Rows are points. Any point is a mix of the corners, with weights that add up to 1. It lies inside the corners' shape when no weight is negative. Say inside or outside, and name the corners with a negative weight.
(in the rows, 128 means zero)

Corners:
(1): [ 86 191 146]
(2): [131  96 124]
(3): [196 145 110]
(4): [89 87 44]
Points:
[115  98  93] -> inside
[ 96 105  65] -> inside
[ 96 112 106] -> outside (3)
[ 62 121 100] -> outside (3)
[127  80  43] -> outside (1)
[147  87  95] -> outside (1)
[101 144 116] -> inside
[143  87 108] -> outside (1)

Corners:
(1): [155 116 128 161 139 120  80 120]
(2): [157 158 111 119 139  99 166 134]
(3): [121 111  69 148 147  92 138 141]
(4): [151 109 104 113 104  93 147 131]
(5): [143 139 109 106 138 134  86 133]
(6): [153 128 132 114 139 104 129 173]
(7): [140 132 129 158  70 249 121 144]
(8): [130 114 136 122 139 168 146 122]
(9): [ 92 137 100 147  97  98 144 123]
Points:
[117 132 111 138 112 125 140 128] -> inside
[138 142 137 112 104 176 158 137] -> outside (1, 3)
[132 139 112 126 112 138 150 142] -> outside (1)
[159 124 115 123 129 112 124 147] -> outside (8, 9)
[143 117 121 126  98 147  93 142] -> outside (2, 3, 8)
[141 121 108 135 113 115 108 143] -> outside (2, 8)
[131 119  92 141 128 120 134 140] -> inside
[144 113 106 133 130  82 143 133] -> outside (5, 7)
[141 131 115 125 134 125 145 134] -> inside

Corners:
(1): [231 115 139 213 100 139 148 131  91  97 140 126]
(2): [103 120  85 102 133  67 116 170  56 123 134 109]
(3): [138  93 140 124 107 125 182 142 152 113 119 107]
(4): [105 249 148 121 150 135 129 113 145 143 127 107]
(5): [134  89 141 108 116 123 116 136 149 140 144 104]
(6): [160 118 154 115 117 141 125 125 136 124 103 171]
(7): [ 93 100 134 206 104 134 132 163 165 132 130 122]
(8): [ 89 114 141 151 142  81 131 120 164 112 112 108]
(9): [135 143 140 108 114 123 115 136 157  34 159 140]
(10): [101 108  62 114 169 134 111 122 141 113 113 105]
(11): [ 96  88 121 133 176 119 145 157 151 134 137 118]
(12): [107 109 127 115 104 115 130 111 121  77 173 159]
(13): [202 105  83 134 130 128 143 133 160 132 135 169]
Points:
[102 134 117 112 139 120 126 131 149 117 133 128] -> outside (1)
[115 112 119 129 120 110 127 140 120 111 143 128] -> inside
[100 127 122 119 138 118 127 136 154 124 131 122] -> outside (1)
[136 135 127 106 130 119 129 123 126 104 138 133] -> outside (7)

Corners:
(1): [181 125 174 160 133 115 127 134 155  84 169 162 110 142 208 185 158 163
  94 169]
(2): [116  93 119 196 167 193  72 157 150 151 203 165  99 149 118 178 155  99
 173 165]
(3): [155 165  92 158 118 176 168 139 130 136  78 103  89  76  96 118  74  89
 118 144]
(4): [156 130 145  74 185 125 174 170  48 132 198 165  71 111  84 129 130  85
  62 169]
(5): [ 76 145 174  99 162 164 128 164 144 191  79 117  44 125 178  61  82 130
 166 210]
(6): [169  76 138 175 148 171  92 108  53 202 168 185  75 178 201 199 131 122
  54 164]
(7): [114  73  75 161 181 160 171  96  44 168  93  97 186  74 209  72  60 165
 191 138]
(8): [124 134 134 100 164 190 155 156 142  93 125  80 147 137 112 139 167 106
  76 218]
(9): [ 61  97 176  78 125 108 166  87 151 138 113 141 127  93  94 183 171 206
 115 180]
(10): [136 152 188  67 173 210 105 123  94 124 120 186  95  86 133 182 130 125
 179 211]
(11): [212  92  98 124 138 128 156  61 177  93 118  69  60 174 150  69 132 162
 105 128]
(12): [177  66 127 168 147 152 131 168 130  98 165  94 136 190  58 183  59  90
  98 102]
(13): [152  57  49 159  70 165 115 157  87  95  73  80 138  93  96  98  73 133
 123  74]
(14): [169 138 102 149 188 116  89 104  91 162 139  63 107 158 179 140 163  71
 145 114]
(15): [168 151  84 210  80 124  55 129  34 133 159 180 206 160 107 114 101 128
 190 113]
(16): [131 126 127 185 166 203 178 143  98  79  65  76 121 153 133 111 148 147
 139 122]
(17): [186 141 104 121 162 215 103 169 102 147 186 168 174 162 138  91 132 131
 180  77]
(18): [174 164 200 181 151 227  82 159 100  77 213  68 174  71  76  95 109 119
 143 133]
(19): [138 139 165 119 131 140  98  76 159 130  76 157 162 172 169  51 169  69
 178 136]
(20): [ 70 111 182 116 105 164 185 126 142 114 211 100  90 150 161 120  84 159
 170 169]
(21): [147  78 195 136  65  90 197 154  97 137  98 132 195 158  98 193 188 126
 175 205]
Points:
[142  77  89 117 172 129  93  85  99 173 174 182  92 162 199 113 101 165
 150 102] -> outside (3, 8, 16, 18, 21)
[133 105 172 137 129 170 124 165 115 107 177 148 104 153 110 169 139 157
 122 174] -> outside (3, 7, 14, 19)
[168 116 128 150 131 168 113 134 136 124 125 127  91 183 145 138 139 110
 121 144] -> outside (4, 7, 9, 18)
[135 109 129 134 149 157 147 131  97 133 146 122 125 123 142 118 111 132
 141 149] -> inside
[135 131 147 124 144 155 133 140 101 139 121 121 129 132 138 119 117 119
 139 147] -> outside (2, 11)
[172 127 122 153 147 164 136 164  76 121 169 116 111 119 110 124  93 114
 146 125] -> outside (6, 8, 9, 19)

Corners:
(1): [137 131 120 113 224 191  86  67   7  69 109  58 108 182  58  96 117 146
 130 177]
(2): [ 91 129  79 179  62  37 216 138 164 105  45 139 176  67 115 105  29  54
  36 122]
(3): [155 127 156 102  97 172 137 153 118 168 143 123 108 109 139 153 113 175
 116 139]
(4): [105 143  96 155 180  60 154 144 146 113  70 120 155  80  58 173 184 132
  83 162]
(5): [ 81 194  87 172 123  62 111 139 135  62  96 120 151 160 214 141 130  63
  92 120]
(6): [ 61 160 215  56 124 147 165 154  93  78  93 186 139 109  60  64  97 122
 190 165]
(7): [133 126 111 190 172  83 117 120 157 143 187 121 116 119 130 143 195 170
  82 180]
(8): [186  85 131 116 114 134  91 151 154  91 127 105 186 182 145 129 114 167
  94 154]
(9): [151 143 161 117  86 119 147 104 118 116 108 109 173 111 122  51 167 164
 132 120]
(10): [128 131 194  94  85 234 112 126 137  89  72 126 107 167 181 131 114 108
 105 120]
(11): [105 172 146  87 173 112  83 132 149 185 168  48  98 189 104 138 183 192
 142  85]
(12): [ 63  89 120  77 160 143 123  78  79 155 144 107  78 109 140 164 141 178
 195 137]
(13): [103 114 128 197 150 125 102 139 116 239 109  93 137 191 206  93 210 162
 123 138]
(14): [108 177 177 182 187  98 170 117 156 148  97 116 150 120 148 122 123 167
 124 121]
(15): [124 141 152 149 107 116  66 111 121  69 137 129 156 135 149 164 157 123
  55  84]
(16): [136  84 157 101 132 105  83  85  81 114  52 127  79  90 178 132  89 106
 124  83]
(17): [ 45 160 157  99 143  92 173 114 104 189 130 173  77 140 100 192 126 102
 226 104]
(18): [ 98  82 149 104 100  86 145 114  95  97 147 170 183 160 205 119  74  49
  93 179]
(19): [193  73 143 124  85 116 193 199 132  71 115 121 103  85  91 180 146 157
  63  98]
(20): [ 95 101 102 110  65  65 150  61  55  69 108 133 138 154 153 153  77 124
  27 142]
(21): [ 89 169 190  91  88 149  94 117 140 112 139  79  90 119 132 184 108 143
 173 175]
Points:
[103 154 146 150 124  83 109 113 153 160 142 131 133 153 185 172 157 125
 114 135] -> outside (1, 2, 6, 12, 19)
[141  55 152 112  87 185 110  67  47 103  95 106  96 167 198 177  27 119
  77 122] -> outside (4, 5, 6, 7, 9, 11)
[118 156 146 128 117 126 128 133 120 104  86 115 128 140 124 135 123 123
 112 113] -> outside (7, 12, 18)
[124 128 150 118 123 134 124 125 122 120 106 118 124 131 140 136 127 136
 112 130] -> inside
[117 144 149 129 114 117 141 151 158 141 116 110 141 129 137 152 147 139
 128 116] -> outside (1, 6, 7, 16, 20)
[117 134 132 141 145 124 123 141 136 119 124 105 141 139 133 137 145 141
 104 150] -> outside (9, 16, 17, 20)
[115 120 144 126 100 116 138 120 108 101 106 131 140 130 152 131 103 114
 103 128] -> outside (4, 7, 11)

Corners:
(1): [117 126 158 155 150 125 112 121   7 118  98 161 130 114 121 146 139 143
 126 148]
(2): [112 143 135 112 129 133 144 148  80 119  91 132 111 140 137  94 133 132
 109 144]
(3): [127 155 133 166 136 134 136 137 150  79 126 110 165 118 158 148 184 152
 120 130]
(4): [139 108 113 109 116 132 107  87 157 138 137  94 127 159 108 149 102 122
 218 152]
(5): [ 96 123  54 115 149 127 190 135 163 144 149 120 123 126 156  96 129 161
 111 128]
(6): [123 140 146 103 139 123 126 137 124 113 147 106 142 117 157 134 134 140
 122 114]
(7): [ 84  97 138 101 112 138 165 136 136 113 136 170 119 124 160 156 118  76
 105 128]
(8): [ 84  96 136 117 139 135 119 109 134  92 136 128 111 183 133  99 136 102
 143 127]
(9): [133 125 155 163  83 125 118 127 150 143 156  93 115 124 102 156 119 135
 106 143]
(10): [133 117 144 148 147 128 138 132 152 145  65 115 133 120 116 143 161 147
 108 138]
(11): [137 134 129 115 104 110 123 105 103 110 155 120 157 114 141 150 159 116
 127 140]
(12): [147 126  89 148 122  87 158 149 145 113 132 129 136 125 104 126 122 126
 100  62]
(13): [102 107 133 128 139  60 146 136 145  88  54 121 139 114 117 145 129 135
 147 138]
(14): [139 145 135 133 135 134 128 143 161 143 130 203 192 131 122 156 160 172
 105 147]
(15): [130 155 134 136 141 130 113 104 152 145 144 107 136 118 106 148 135 139
 103 157]
(16): [147 144 145 118 101  95 142 122 158 133 133 179 104 128 141 153 134 129
 111 110]
(17): [110  97  58 106 140 141 118 138 156 131 129 158 105 141 132 120 151 149
 142 144]
(18): [137 109 111 132 141  60 139 140  86 119 108  89 119 139 137 137 129  79
 123 151]
(19): [ 84 120 142 142 109 114 118 120 117 146 130 119 109 121 119 162 130 104
 148 106]
(20): [133 132 153 112 140 109 177 150 146 120 128 135 137 118 123 143 172 136
  93 142]
(21): [121 119 142 123 146 128 110 112 156 131 154  92 134 124 112  39 121 115
 138 161]
Points:
[123 141 137 147 136  95 146 137 136 121 134 143 132 118 132 136 139 142
 100 113] -> outside (2, 4, 7, 10, 11, 17)
[117 122 118 124 127 114 135 130 132 119 135 132 128 129 129 129 133 125
 127 129] -> outside (10)
[120 125 131 126 132 117 140 133 139 125 124 132 129 128 129 132 136 129
 120 129] -> outside (11)
[143 112 157 147 134  82 135 138 127 116  91 151 136 116  96 133 151 114
  80 141] -> outside (2, 3, 4, 5, 6, 19)
[119 125 135 131 130 115 136 131 133 126 109 128 128 126 126 137 141 131
 122 132] -> inside
[113 122 129 132 130 117 139 132 130 124 116 133 126 129 129 145 137 130
 124 129] -> outside (11, 21)
[126 125 127 127 131 109 141 130 134 120 125 123 132 127 127 132 140 127
 123 134] -> inside
[127 132 135 136 130 112 136 127 132 126 127 115 136 126 122 132 138 134
 122 132] -> outside (7, 17)

Corners:
(1): [125 161 127 145 177 169 141 150 103 142  68 188 177 249  86 108 139 101
 167 125]
(2): [149 162 144 109 124 145 156 179 118  80  92 149 135 132 170 118 173 179
 118 177]
(3): [100 120 128 153 111 126 125 103 182 181 126 144 103 156 122 116  99 126
  90 162]
(4): [136 103 120 121 115 112  71 117 150 138 161  93  99 146 161 130 139 121
  95 167]
(5): [124 137  92  75 139 119 174 165 130 168 105 161 164 180 138  94 175  93
 164 155]
(6): [130 155 192 102  82  99  98  71  93 132 119  80  90  68 158 145 155 139
 127 170]
(7): [ 85 132  85 113 103 176 131 178  97 121  99 176 173 217 108 148 115  90
 194 149]
(8): [117 136 160 107  90  93  83  97 133 100 168  88  78 108 104 126 124 132
  66 136]
(9): [108 163 109  96 156 162 141 183  89 124  78 164 124 155 136  91 123 108
 197 126]
(10): [178 164 120 115 105 151 136 102  63  99 120  73 134 112 153 144 157 143
  80 144]
(11): [141 135 189 135  94 107 113 125  82 122 192  42 121  95 151 140 144 150
  71 170]
(12): [163 108 102 113 115  94 102  92 190 141 131 102 124  98 122 133 142 131
 105 166]
(13): [125 117 150 110 107 112  97  87 113 123 195 103 124 100 151 145 158 169
 112 140]
(14): [ 43 103  87 111 157 148 155 155 139 168  76 148 152 186 110  91 123 139
 161 139]
(15): [102  71 122 144 116 199 158 183 178 183 102 105 117 180 139 103 109 102
 136  96]
(16): [ 83 120 106  85 161 151 154 184 123 148  70 176 152 164 155 154 121 124
 150  94]
(17): [139 127 120 169  91 106  99 118  89  83 175  99  88  83 116 166 174 162
 131 158]
(18): [ 90 108 142 168 138 142 141 129 160 134 111 140 126 167 146  98 101  99
 117 124]
(19): [119  65 128 139  78 102 127 165 150 177 117 123 127 151 123  89 119 173
 142 127]
(20): [ 99 139 101 137 119 158 120 155 192 166  90 134 147 150 147  88 127 136
 125 132]
(21): [127 105 141 143  85 137 102 102 131 141 149 102 121  83 124 114 143 120
  52 174]
Points:
[111 126 123 117 126 137 132 145 137 147 107 135 132 156 137 113 126 126
 135 136] -> outside (17, 21)
[119 129 136 129 121 134 125 137 117 137 125 119 135 152 127 121 136 130
 122 146] -> inside
[117 127 129 114 123 135 132 145 130 140 113 130 133 149 140 118 134 131
 125 142] -> outside (17)
[117 128 134 123 119 136 128 139 116 132 124 113 127 131 142 118 145 141
 116 139] -> outside (3, 7, 12)

Corners:
(1): [182  99  93 130  67  91 135 180 112 133 177 130 200  91  99 130  84 126
 159 159]
(2): [118 104 110 144 168 102 143 184 128  71 155 106 119 108 113  61 136 122
 145 181]
(3): [127  87 145 134 162 153 160  48 195 190 132 113  74 129 138 148 137 110
  95 140]
(4): [215 103  48 144  18 168 104 142 139 102  92 127 138 155 182  75 140 141
 100 116]
(5): [108 197 134 117 175 160 127  78  91 150 163 122 154 142  96  65 153 143
 130 194]
(6): [138 107  97  84 175 119  77  87 190 173 151 134 105 157 165 136 108 136
  51 132]
(7): [150 121 161  66 136 157 100  94 125 153  99 104  72 132 147 133  72 121
  66 157]
(8): [128 123 133 171 106  63 147 126 107  49 174 136 153 129 178 150  98 140
 109 179]
(9): [124 214 172  94 189 107 148 135 184 148 115 104 139 152  98 115 160 113
 101 195]
(10): [163 150 102 141  88 213  91 177 169  96 132 164 160 133 166 142 118 131
 118 120]
(11): [103  99  88 100  78  54 166 206  75 136 137 170 136 122 156 144 151 200
 143 143]
(12): [173 166 138 116 220 144 118 107 131 169 172  69  90 172 121 138 156 104
 124 135]
(13): [107 147 107 176 137 101 123 183  96  93 162 175 151 143  69 114 158  55
 147 163]
(14): [163 119 150 109 184 162 151  64 174 121 117 132  80 185  71 133 132 146
  73 101]
(15): [144 125 178 138 141 136  64  52 163 143 143 127 127 143  83 156 164 138
  89 154]
(16): [145  93 120 134 135 128 107 106 171 175  69 107 120 203 147 176  75 154
 125 131]
(17): [101 145 157 131 164 128 145 147  93 128 130 112 193  96 134  82 166  98
 132 107]
(18): [202 104 146 194 101 163 110 100 165 193 121 149  81 170 158 138  76 188
   7 111]
(19): [ 63 152 149 120 143 128 126 150 130 120 184  73 153 173  60  79 168  95
 117 149]
(20): [ 80 128 156 165 100  94 108 121 165  75 183 159 126 123 139  57 105 100
 210 147]
(21): [222  67 128 114 117 173  89 101 170 180 155 168 125 227 199 144 126 149
  71 138]
Points:
[161 131 122 122 136 147 118 129 144 144 148 131 125 156 130 130 136 132
  86 148] -> outside (16, 17, 20)
[142 136  95 114 164 148 115 127 133 145 137 109 138 147 103 117 163 121
 115 132] -> outside (7, 8, 9, 18, 20, 21)
[133 118 135 133 125 120 127 121 139 134 139 133 128 143 121 116 121 131
 101 150] -> outside (10, 12)
[158 110 119 125  82 127 102 145 110 104 162 148 150 128 171 123 120 152
  96 108] -> outside (2, 3, 5, 9, 13, 16)
[135 134 133 132 139 104 122 121 142 134 153 117 130 163 106 112 135 134
 116 162] -> outside (3, 7, 10, 17)

Corners:
(1): [177 114  97 175 139 170  84 172 146 142  66 172 128 190 201 133 149 122
 172 155]
(2): [ 96 112  91 117 118  99 168 156 113 128  86 188 133 172 160 139 152 123
 115 121]
(3): [131  90 199  76 131 136  87 149  83 153  36  69 108 155 105 144 100 181
  58 111]
(4): [ 70 111 160  53  74 129 125  86 172  86 180 122 106  84  91  23 135 154
 110 120]
(5): [124 116 208 158 169 103 102 132  61  53 133  69 144 178 187 127 165 108
 112 142]
(6): [108  69 179  56  96 152 209  88 177 138 122 198 116 219  93 115 124 128
  58 200]
(7): [ 90 157 150 131  75  82  87  77  95 110  35 168 108 103 145 171 128 102
 196 111]
(8): [147 158 181 121  86 155 158  96 111 115 201  55  94 124 201 131 169 149
 127  86]
(9): [103 184  64 184  54 146 175  78  97 155 128 201 143 118  99 137  82 108
 177 179]
(10): [ 85 183 167 108 175  66 123  79  93 120  74  77  99 102 101 165 117 161
 184  99]
(11): [228 122 110  72  55 115 117  52 197 198  61  45  61  77 121 105  92 105
  72 171]
(12): [103 126 110 120 116  90  84 134 142  29  79 225 103 177 202 166  65  92
 101 170]
(13): [ 90  65 110 133 151 118 154 117 100  80 122 160  97 124 185  77  91 157
 178 108]
(14): [103 136  53  85 157 137  86  54 133 136 182 183 147 134 213 125 153 141
 143 132]
(15): [ 52  96 182  54 140  86 125  83  69  75 161  74  86  84  99 118 182 156
 195 103]
(16): [206 121 126 138 148 119  93 146  52 172 206 135 129 118 185  75  89 103
 100  91]
(17): [ 90  39  59 167 153 173 137 119 181 240 137 165 104  72 135  66  75  94
 186 155]
(18): [194  44  63 161 167 136 153  94 153 146  95 179  90 111 150 168 140 150
 112  89]
(19): [224  64 125  78 192 112 184 119 146 155 204 120 176 173 189 152 130 130
 102  88]
(20): [185  70 131  77 130  49  89 120 151 176 106 107  52  53 163 134 125 249
 144 134]
(21): [164 148  95 189 198 150  85 203  36 197 112 111 169  55 189  74  86 115
 148 124]
Points:
[146 107 113 110 118 129 128 125 127 138 113 153 117 131 157 116 123 141
 120 130] -> outside (5, 10, 17)
[154 119 135 106 131 114 129 109 121 126 122 128 113 160 164 151 140 141
 110 134] -> outside (4, 7, 13, 17, 21)
[132 112 133 108 119 128 124 119 119 137 122 131 120 138 157 115 123 130
 120 136] -> outside (10, 18)
[132 108 126 107 124 124 126 114 126 140 116 134 110 118 144 113 114 142
 127 126] -> outside (5)
[126 133 134 126 143  95 118 112  80  96 158 123 121 108 178 127 139 138
 151  96] -> outside (1, 3, 6, 11, 17)
[126 110 134 121 119 118 139 115 122 128 120 141 112 128 144 117 125 128
 139 133] -> outside (3, 14)
[140 106 115 116 143 117 133 112 125 145 108 132 118 128 160 139 125 136
 136 131] -> outside (4, 16)
[131  96 120 110 133 120 131 112 132 137 108 155 118 138 145 125 120 133
 125 136] -> outside (8)
[116 107 112 109 133 108 131 104 125 144 147 152 122 110 146  99 107 119
 143 138] -> outside (1, 3, 8, 18)
